Each row is a point. To make a cloud, some directions were put in groups of two or more. Within a group, all points are equally far from the middle, so they leave a hole (a ring in 2 directions, a hollow ball in 3). The other directions are filled evenly. Then the cloud was stretched, turned, moved and blurred a little. How many holes are there, and how many directions does each take, smallest first?
In the rows, zero is written as 128.

Cloud (21 x 3):
[[160 144 147]
 [115  81 121]
 [151 143 143]
 [188 110 115]
 [ 87  91 140]
 [ 98 118 148]
 [ 49 120 130]
 [109 175 134]
 [121  69 133]
 [ 48 125 128]
 [141 145  85]
 [ 98  69 105]
 [122  70 146]
 [128 164 120]
 [ 74 104 122]
 [149 121 144]
 [112  78 176]
 [100 142 124]
 [149 128 115]
 [ 87  83 134]
 [124 155 147]]
Holes: 0

Cloud, 19 rows:
[[ 85  98 142]
 [114 156 139]
 [105 103 114]
 [ 90  83 156]
 [186 146 140]
 [169 160  96]
 [142  82 144]
 [183 139 144]
 [178 166 141]
 [181 144 146]
 [120 155 105]
 [ 95 116 119]
 [108 142 110]
 [173 168  98]
 [165 102 139]
 [169 181 129]
 [150 140  94]
 [148  87 139]
 [177 180 108]]
Holes: 1 (3)

Cloud, 31 rows:
[[157 106 129 164]
 [ 96 139 119  74]
 [147 165 106 190]
 [ 96 147 124  88]
 [149 106 152 119]
 [162 126 115 150]
 [ 72 138 119 122]
 [170 159 111 173]
 [123 108 142 153]
 [ 97 108 114  65]
 [123 182 103 113]
 [ 90 135 141 141]
 [ 63 164 116 165]
 [148 160 180 199]
 [155 125 130 170]
 [125 175 150  97]
 [136 101 177 135]
 [183 127 114 118]
 [ 94 142 126 111]
 [176 166 150 108]
 [117 161 164  88]
 [155  83 115 188]
 [133 122 162 166]
 [136 170 116 110]
 [169 153 107 196]
 [121  94 146 129]
 [164 172 136 110]
 [161 113 131 181]
 [151 109 177 162]
 [166  93 109 155]
 [151  84 111 159]]
Holes: 0

Cloud:
[[102 208 116 156 105 122]
 [164 138 126 169 173  82]
 [125 134 123 129 115 140]
 [126 178  61 168 166  89]
 [176  86 105 122 143 144]
 [102 191 139 138 102 127]
 [ 82 194 119 124 122 142]
 [130 131 114  88  70 125]
 [ 91 155 102 155 131 139]
 [ 76 112  71 157 152 142]
 [183 130  98 173 126 129]
 [155 125  87  91 157 127]
 [141 111 130  85 104 127]
 [127 173  92 107 146 115]
 [ 72 156 139 110 136 155]
 [156 160 116 143 154  90]
 [158  53  94 136 132 123]
 [126 120  96 181 170 136]
 [105 119 152 109 110 148]
 [173 117  81 100 123 101]
 [143 144 115 176 117 155]
 [146 164 168  89 108 128]
 [ 99 165  99 138 112 113]
 [124 111  83 121 188 151]
 [179 115 119 171 174 142]
 [ 95  99  84 104 121 160]
 [ 90  97 113 185 185 122]
 [130 159  80 158  86 171]
 [157 147 158 139 131 121]
 [147 168 116 123  57 129]
 [159 180 161 152 170 141]
 [143 144  67 165 119 131]
 [148 131 118 144  90 180]
 [155 102  78 127  97 142]
 [120 108 147 127 126 158]
 [147  96  89  98 148  95]
 [185 144 135 147 125 170]
 [100 132  87 106 122  71]
 [138 169  98 179 105 173]
 [165  86 124 139 155 139]
 [170 110  68 115 133 155]
 [113 105 115  80 162  91]
 [120 192 155 163 116  89]
 [126 122 113 130 202 115]
 [130 121 128 182 199 172]
 [102 113 104 178 173  79]
 [107 146 111 184 134 109]
 [122 126 116 145 185 177]
 [111 108 112 136 128 185]
 [180 151 114  91 121 157]
 [214 112 121 121 128 132]
 [105  84  78 129 135 127]]
Holes: 0

Cloud (56 x 6):
[[ 90 180 133 114 126 132]
 [157  78 148 133 169  99]
 [177 171 122  67 176 138]
 [142  91 134 115  68  89]
 [159 100 132 149 140  81]
 [113  80 156 164 105 169]
 [143 125 151 112 204 144]
 [124  78 141 131  77  86]
 [104 109 145 130 157 190]
 [ 76 119 108 108 145 109]
 [140 194 143 133  91 138]
 [148 125  91  87 169 143]
 [115  92 158 170 141 168]
 [152 117 102 109 122 168]
 [108 148 101  91 111  92]
 [145 145 176 117 133 141]
 [119 131 114 182  94 145]
 [ 71  91 159 154 145 152]
 [116  89 175 129 102 139]
 [152 184 108 112  93  87]
 [ 93 151 129 176 138 173]
 [128 134 140 185 123 164]
 [105  96 129  80 142 123]
 [ 86  95 132 153 181 125]
 [174 134  94  83 165 137]
 [117  62 143 127 168 147]
 [ 57 134 128 149 134 129]
 [197 129 131 114 130 153]
 [142 104 169  97 162  98]
 [124 129 149  94 110 168]
 [126  90 158  85 135 112]
 [100  68 138 116 170 143]
 [154 152 116  97  63 126]
 [ 75  79 138 124 167 129]
 [177  91 158 100 152  94]
 [179 173 110 126  98  95]
 [ 61  99 135 153 136 112]
 [125 146  94 155 137 114]
 [139 122 138 139 131 198]
 [ 97 107 161 107 150  99]
 [165 155 124 136  88  77]
 [ 99  85 139 168  71 109]
 [109 143 131 120 114 197]
 [ 97 126 175 133 122 141]
 [164 174 154  99 146 155]
 [157 137  91 124 147  86]
 [113  83 173 114 126 109]
 [105  79 170 152  86 126]
 [130 145 151 113 191 105]
 [162 163  99  78 170  82]
 [123 125 166 100 168 103]
 [106  90 113 128  87  86]
 [176 111 111  94 155  66]
 [123 137 115  91 108 168]
 [120 136 166 161  75 117]
 [125 177 134 121  72 165]]
Holes: 2 (2, 4)

Cloud (83 x 8):
[[ 99 137 126 100 155 132 151  67]
 [ 69 151 117 162 144  80 118  95]
 [ 59 152 147 108 156 110 134 115]
 [103 172 161 124 115 183 138 147]
 [133 120 170 158 187 134 109 142]
 [ 82 172 150 144 130  67  93 115]
 [100 141 113 170 158  67 134 111]
 [ 78 164 133 153 146  80 101 123]
 [190  89 144 137 120 109 114 120]
 [104  90 124 177 164  96 168 126]
 [137 110  76 131  66  97 106 172]
 [119  94  90 143 150  85 177 108]
 [105 100 158 106 152 160 135  90]
 [ 52 108 141 133 131 124 141 109]
 [110 151  70 125 129  89  77 101]
 [ 83 107 116  81 133 118  99 171]
 [108 135  95 140 132 151  49 176]
 [127  81 143 135  90 151 123 147]
 [142  75 149 113 123 123 104 159]
 [139 145 135 158 124  60 132 151]
 [158 112 100  99 188 121 119 154]
 [100 163 151 149  89 154 173 116]
 [158  93  82 143 129 133  78 139]
 [121 158 127 139  88  92 180 141]
 [ 80 129 179 121 110 136 101 154]
 [ 78 137 126 116 197 106  94 111]
 [112 106  88 132  87 151 159  60]
 [139 132  65 141 142 108 109  71]
 [126 119 117 196 116 104 127 112]
 [159 166 118 144 168 133 141  70]
 [183  87 115 144 169 148 153  89]
 [144  66 142 156 141 138 120 151]
 [163  79 107 108 165 129 107 145]
 [154  99 142 175  84 113 155 127]
 [108 157  90 117  90 115 157 172]
 [155 122 156 143 102 151 156 155]
 [ 44 164 119 131 140 133 124 137]
 [157  89 159 118 138 103 118 149]
 [142 159  98  85 107 180 136 168]
 [146 156 160 145 149 142  79 138]
 [ 64 129 150 110 159 105  52 144]
 [145 104  56 165 106 101 140 111]
 [144  86 154 147 155 128  96 174]
 [ 95  96  93 144 202 125 110 127]
 [119 134 127 128 187 110 139 186]
 [116 131 113 125 126 200 113  90]
 [127 129  81 121  84 183 147 164]
 [ 79 159 101 104 200 121  85 150]
 [146 145  70 138 156 120 123  78]
 [191 133  85 146 122 139 153 115]
 [105  94  98 197 139  94 154  99]
 [104  94 137 152 183 118 156 164]
 [ 44 117 141 118 170 141 134 115]
 [164 128 112 146 196 137 164  80]
 [ 95 139  76 127 184 117  95 169]
 [160 107  60 117 146 155  99 169]
 [123 117 137 148  67 168 148 113]
 [101 111  92 130 158 117  74  97]
 [150 160 162  91 102 107 127  85]
 [121 108 102 141 123  46 113 151]
 [ 79 175 115  98 122 105 144 124]
 [181  95  80 171 124 135 142  67]
 [175 143 131 155 117 126 175 131]
 [175 143 117 170 115 130 120 117]
 [119 120 144 102 137 130 120  59]
 [ 89 100 158 101 164 154 135 112]
 [ 86 155 142 121 140 155 178 176]
 [109 116 114 100 100 110  73  84]
 [ 75 136 168  79 150 116  89 170]
 [ 98 114 102 144 106  78 171 135]
 [121 139 122 146 167 112 169 168]
 [142 112  83 126 196 123 135 117]
 [ 93  81 144 176 196 153 112 126]
 [184 106 130 122 174 145  92 136]
 [107 118  77 150 143 117 168 161]
 [ 80 174 108 160 131 142 123 122]
 [151 143 141 132 139 160  74 107]
 [161 125 103 155 139 175  97 146]
 [121 185 123 104 107 153 155 120]
 [165 144  67 157 130 116 171 102]
 [206 131 126 127 137  90 103  93]
 [133 124 182 122  94 127 126 105]
 [ 94 117 107 133 106  73 168 127]]
Holes: 2 (2, 4)

Cloud:
[[131 120 193 117  89 126 118 161]
 [ 75 127 179 172  77 136 142  88]
 [114 120 131 157 125  87 162  75]
 [135 126 101  56  94 115  73 154]
 [154  94 112 112 170  73 103 121]
 [173  71 151 124 117 108 117 133]
 [101 140 142 122  47 129 121 151]
 [ 90 120 103 154  96 121 117 135]
 [ 69 102 113 103 135  80  95 111]
 [ 87  76 108 143  95  75 122  90]
 [114 151 119 169 106 163 159 104]
 [148  83  97 149  92 129 147 151]
 [ 74 170 159 131  86 117 107 120]
 [121 159 121 157 154  94 145 103]
 [127 107 148  80 104 157 134  88]
 [ 97 129 110 173  97 137 159 115]
 [113 114 163 117  92 174  86 172]
 [115 121 190 141 116  90 115 122]
 [114  72 127 109 130 157 159 146]
 [106 160 201 125  78 172 148 140]
 [108 149 116 164 132  91 134 119]
 [127 101  89 116 167  99 150 164]
 [158 142 136 140 142 131 155 160]
 [ 99 158 170 149  70 155  87 134]
 [133 103 140  59 148  91 109 130]
 [138 170 168 152 161 130 167  68]
 [147  88 186 134 146 135 171  98]
 [103 134  70 109 106 125 114 142]
 [105  79  95  92 148  71 144  78]
 [ 82  89 208 106 123 121 136  97]
 [ 97 124 125 102 125  87  76 110]
 [122  98 102 146  89  88 144 166]
 [108  60 191  89 150 149 139  92]
 [113 184 169 172 138 149 122 111]
 [124 102 208  98 134 138 136 117]
 [ 82  64 178 150 132 114 163 106]
 [ 67 101 147 140 127 105 140 110]
 [ 86 125 132 148  98 114 148  75]
 [ 98 165 141 145 138 162 129 153]
 [120 148 157 162 107 181  98 151]
 [ 74  95 164 108 129  92 123 119]
 [ 68 152 183 135  84 123  97 116]
 [155  62 157 158 125 186 165 131]
 [111 170 165 166 109 115 107 113]
 [134 103 156  83 119 165  94 126]
 [130 183 177 135 116 116 179 110]
 [109  84 153  80  92  69  98 161]
 [114 120  93 126 146  80 113  99]
 [134 124 139 165 101 159 131 165]
 [119 158 123 176  71 113 123 147]
 [148 104 193  97  94 116 111 140]
 [117 104  91 145 124 167 154 123]
 [104 111 130 112 113 190 143 114]
 [ 87 166 117  87  91 150 111 141]
 [142  99 155  88  91 145 158 100]
 [105 121 154 158 123  82 103 148]
 [113 109 243 143 110 137 131  87]
 [ 91 171 132 113  60 103 120 149]
 [118  77 153 106 154  93 119 143]
 [122 189 104 156 110 118 117 133]
 [151  74 164 126 124 154 130  99]
 [ 85 162 152  91  93 183 106 135]
 [105 159 219 202 115 168 133 106]
 [124 155 134  99 101 112 128 163]
 [157 120  78 120  97 107  78 176]
 [131 220 139 168 105 113 129 136]
 [126 105 174  72 156 146 116 150]
 [133 169 136 105  88 133 126 160]
 [128 124 104 102 107 106  74 120]
 [143 101  59 134 128 127 139 113]
 [124  81 138 125 165  91 132 104]
 [101  60 149  90 177 119 151 116]
 [111 106 143 141 102 138 132 167]
 [129  95 208 164 118 166 127  78]
 [161  74 148 129 130 148 166  88]
 [123 116 121 104 116 152  63 155]
 [105  93 140 153 152  82 108 137]
 [123 115 181  85 155 131 151 103]]
Holes: 1 (3)

Cloud (99 x 9):
[[104  85 153 152 104 120 166 114 169]
 [110 177 121  66 146 168 123 161 136]
 [122 136 169 135 127  99 189  77  52]
 [125 112  67 156 120 136 117 114 134]
 [127 112 152  46 155 143 127 161 108]
 [108 158  88  68 111 117 138 108  77]
 [175  66 140 181 162  83 159 136 145]
 [125 138 131 117 163  87 131 172 100]
 [162 183 131 173 164  55 140 128 150]
 [137  93 168  76 166  93 180 131 102]
 [140  85 146 185 146 100 174 110 145]
 [133  83 155 141 143 144 150 130 129]
 [161 132 111 236 176  66 137 118 145]
 [145 161  93 127 106  86 123 120 115]
 [125 125 151 116 155 136 159 128  94]
 [127 163  71 108 126 142 133 126  97]
 [109  90 167 153 123 128 164 120 129]
 [129 137 112 137 149 172 118  84 130]
 [ 81 116 144 140 142 173 117  87 128]
 [123 103 167 170 169 138 151  91 163]
 [157 131 132 118 113 138 114  73 120]
 [152 129 111  79 155 165 145 117 105]
 [106 144 159 119 121 137 177  66 107]
 [108 121 135 221 154  70 126 110 149]
 [160 156 130 146 150 145 121 154 102]
 [139 135 134 119 136  74 206 127 102]
 [166 108 149 113 165 143 128 169 147]
 [ 94 112 144  68 170 148 162 150 128]
 [155 116 124 134 171  80 121 185 162]
 [149 135 129 120 130 125 176  50  94]
 [160 147 152 155 133 153 137 122 196]
 [ 82 165 108 115 114 152 143  51 109]
 [ 93 111 111 122 173  97 152 139  92]
 [138  70 133 120  88 122 148 107 139]
 [148  98 164 143 156 118 131 173 210]
 [169 136 144 207 183 106 108 134 117]
 [156 123 141  87 184 105 178 163 176]
 [104 110  99 115 127 167 143  63 124]
 [ 95  97  98 147 113  84 115 129 107]
 [142 118 131 186 180  95 116 147 230]
 [166 113 130 180 121 136 155  77  98]
 [158 146 112 121 188 130 129 174 132]
 [155 130  93 149 180  94 115 171 180]
 [128 173  97 122 171 134 109 186 168]
 [129 175  90 148 164  74 154 142 141]
 [ 78 163  90 181 140 140 107 108 135]
 [152 105 125  70 112 122 160  81  98]
 [138 177 168 163 154 143 142 115 166]
 [152 127 111 105 160  59 126 132 133]
 [110 170 149 177 172 119  96 137 148]
 [122 160 101 152 141  60 200 116 104]
 [179 112 138 109 145 126 171 121 161]
 [123 123 117 218 164  77 111 111 165]
 [126 186  92 121 109 132 114 108 139]
 [108  90 171 120 154  83 182  75 126]
 [141 148 128 124 127  68 122 140 168]
 [ 74 151  98 108 148 101 141 157 154]
 [ 85  88 132 129 120 166 106  62 119]
 [118 153 126  90 166  93 126 189 148]
 [165 135 146 120 123  75 163 116 130]
 [146  95 124 122 132 121 205 100 105]
 [129  95 129 163 101 149 149  74 126]
 [100 153 118 124 152  98 123 152  87]
 [113 133 110 152 198 110 153 136 144]
 [162 163 120 133 102 128 140  81  76]
 [177 116 156 157 182 141 132 119 167]
 [145 101  99  41 112 131 158 100  77]
 [110 124 118 116 195 115 146 154 159]
 [ 84  55 136 112 151 148 147 142 102]
 [145 101 113 184 144  70 138 104 162]
 [131 112 136  26 122 154 146 132  84]
 [128 161 155 117 183  94 113 151 141]
 [128 110 180 124 166 152  98 115 161]
 [103 103 156 108 143 145 156 123  94]
 [107 185 114 136 166 125  87 144 178]
 [122 133 127 149 142 132 118  88  46]
 [157  98 178 165 157  88 125 134 172]
 [125 123 106  74 152 172  98 160 168]
 [107 125 101  92  92 144 157  92  75]
 [154  99  82 143 148 127  98 129 105]
 [130 112 147  40 114 142 165 112 154]
 [101 153 117 120 137  76 121 163 115]
 [ 97 173  99  94 147 129 123 144 101]
 [138 113 163  91  99 143 102  89 158]
 [111 181  79 165 143 131 126  87  83]
 [142 115 136 120 149 115 111 165  72]
 [129 132  85 102 120 105 145  77  84]
 [135 116 150 138  98 149 124 118  87]
 [ 91 161 101 148 138  83 151 128 157]
 [154 105 149 159 173  99 150 147 176]
 [118 184 136 133 136 153  83 114 124]
 [ 99 162 114 134 132  62 162 124 121]
 [128 175 185 107 165 151 131 100 172]
 [149 103 173 128  92 121 133 120 119]
 [116 138  90 168 140  91 117  97 133]
 [102 127 149 186 146 172 121  96 144]
 [108 171 151 120 104 100 170  81 135]
 [120 168 121 123 133 119 164  63 183]
 [ 88 183  94 153 173 103 142 131 172]]
Holes: 1 (3)

Cloud, 99 rows:
[[ 79 118 121 161 138 121 135  82 149]
 [164 166 135 130 166 150  74  77 123]
 [ 93  83 127  92  86 140 134 115  94]
 [131 138 120 110 145  86 130 143  73]
 [160 121 203 140 164 103  78 117 112]
 [157 114 149  76 151 137 111 149 135]
 [109 118  92 177 175  95 171 118 131]
 [140 169 109 105 103 165  95 141 145]
 [ 68 127 128 183 149  67 113 159  96]
 [142 141 128  85 125 144  70 123 101]
 [132 162 136 116 117 194 150  57 119]
 [155 143 127 102  90 200 120 137 126]
 [113  88 115 107 161 122 137 146 165]
 [112 148  73 163  89 154 202 153 129]
 [ 94 156  82 143 131  99 145 187 109]
 [165 125 165 100 149 170  92 117 146]
 [159 107 156 106 138  91  92 174 163]
 [ 81 102 100  95 150 126  92 198 153]
 [ 94 106 106 166 178 140 136 160  98]
 [163 128 114 165 169 145 179 129 109]
 [164 101 112 159 132 165 120 173 146]
 [143 100 121 179 147 140 119 119 134]
 [110 135 117 105  38 132 151  98 115]
 [189 103 143 108 152 110 124 125 154]
 [105 131 107 163  94 144 160  73 114]
 [134 122  85  87 141  76 119 169 145]
 [161 156 146 162 117 206 151 127 144]
 [ 84 165 122 150 131 159 171 101 108]
 [173  91 128 163 111 141 150 189 135]
 [114 103 113 134  93 145  79 171 181]
 [202  94 121 109  99 129 112 152 164]
 [176 133 151  98 109  92 107 169 101]
 [165 163 136 153 146 180 165 140 106]
 [181 109 113 123 156 109  94 149 127]
 [119 112 129 148 117 180 160 200  88]
 [ 88  79  99 121 138  64 132 200 102]
 [119 104  72 168 130 143 173 146 136]
 [ 97 168  80 188 159 112 146 158 112]
 [161  85 164 145  69 159 113 174 120]
 [134  99 187 169 166 129 101 149 132]
 [133 127 142 202 131 114 182 156 131]
 [115 139 165 142 171 125 159 158 134]
 [157 165 121 109  78 136 114  80 137]
 [123 131 179  95  88 119 120 143 119]
 [160  80 127  79  92 132 116 134 183]
 [ 54 129 139 147 170  99 115 101  76]
 [133  98 199 103 107 117 124 104 141]
 [174 140 110 119 151  93 121 155 107]
 [128  95 139 121  96  72  60 157 154]
 [121 119 107 143 162 128 154 119  90]
 [122 151 106 158 227 138 124 167 108]
 [ 84 106 112 131 161 137 153 160  82]
 [161 164 102 153  81 116 156 106 110]
 [116 109  84 142 155 150  91 188 119]
 [ 81  84 153 153 160  92 109 117  93]
 [164 140 147 172 125 130 127 168  96]
 [ 99  95  96 127 153 137 112 105 159]
 [171 145 144 143 131 153 108 154  92]
 [104  95  88 159 145 101 153 142 128]
 [203 157 155 155 174  99 113 115 151]
 [164 142 126 150 106 132 178 138  85]
 [140  71 182 103 191 111  83 138 106]
 [ 86 109 126 148 125  66 129 118 102]
 [138 158 157 163 129 144 148 122 162]
 [131  88 153 186 108 116 150 134 135]
 [118 128 196 129 145  93  95  79 101]
 [163 143 125 125 131 184 149 119  96]
 [100 151 152 154 112 159 145  69 148]
 [133 129 133 132 208  74 141 164 137]
 [153 129  81 146 166 130 135 194 141]
 [183 113 181 135 143 135  94 115 127]
 [168 146 156 110 205 144  70 115 157]
 [181 141 145  87 141 123  87 119 145]
 [ 89 110 118 173  96  82 148 137 116]
 [157 135 147 101 123 122  69  93 159]
 [144 143 148 159 106 131 111  75 119]
 [166 132 147 124 171 152  71  79 156]
 [136 128 161 147 157 212 131 121 130]
 [150 187 104 168 148 100 171 114 125]
 [173 159 126 133  72 164 166 153 114]
 [131 129 134  97 159 150  59 150 160]
 [104 133 105 150  91 177 193 161  87]
 [151  70 146 128 135 125  99 219 114]
 [ 95 158  93 162 159  74 143 150  91]
 [191 116 128  99 107 136 132  93 139]
 [139 140  82 113 108 164 155 119 114]
 [ 86 108  92 152 144  94 158 118 126]
 [124 147 102 105 125 178 120 155 155]
 [196 127 160 123 152 116 140 126 161]
 [119 147  90 126 156  91  97  70 130]
 [118 183  86 150 143 156 133 151 129]
 [ 61 107  85 138 126 118  73 158 147]
 [ 89 158 132 153 151 135 195 116  96]
 [ 70  90 139 172 154 134 134 138  93]
 [153 164 130 146 124  73 121 157 116]
 [149 170  70 125 106 155  88 121 122]
 [166  98 145  93  79 200 124 135 114]
 [168 135 125 150 125 134 110 144  89]
 [ 97 107  68 158 122  76 150 197 145]]
Holes: 1 (6)
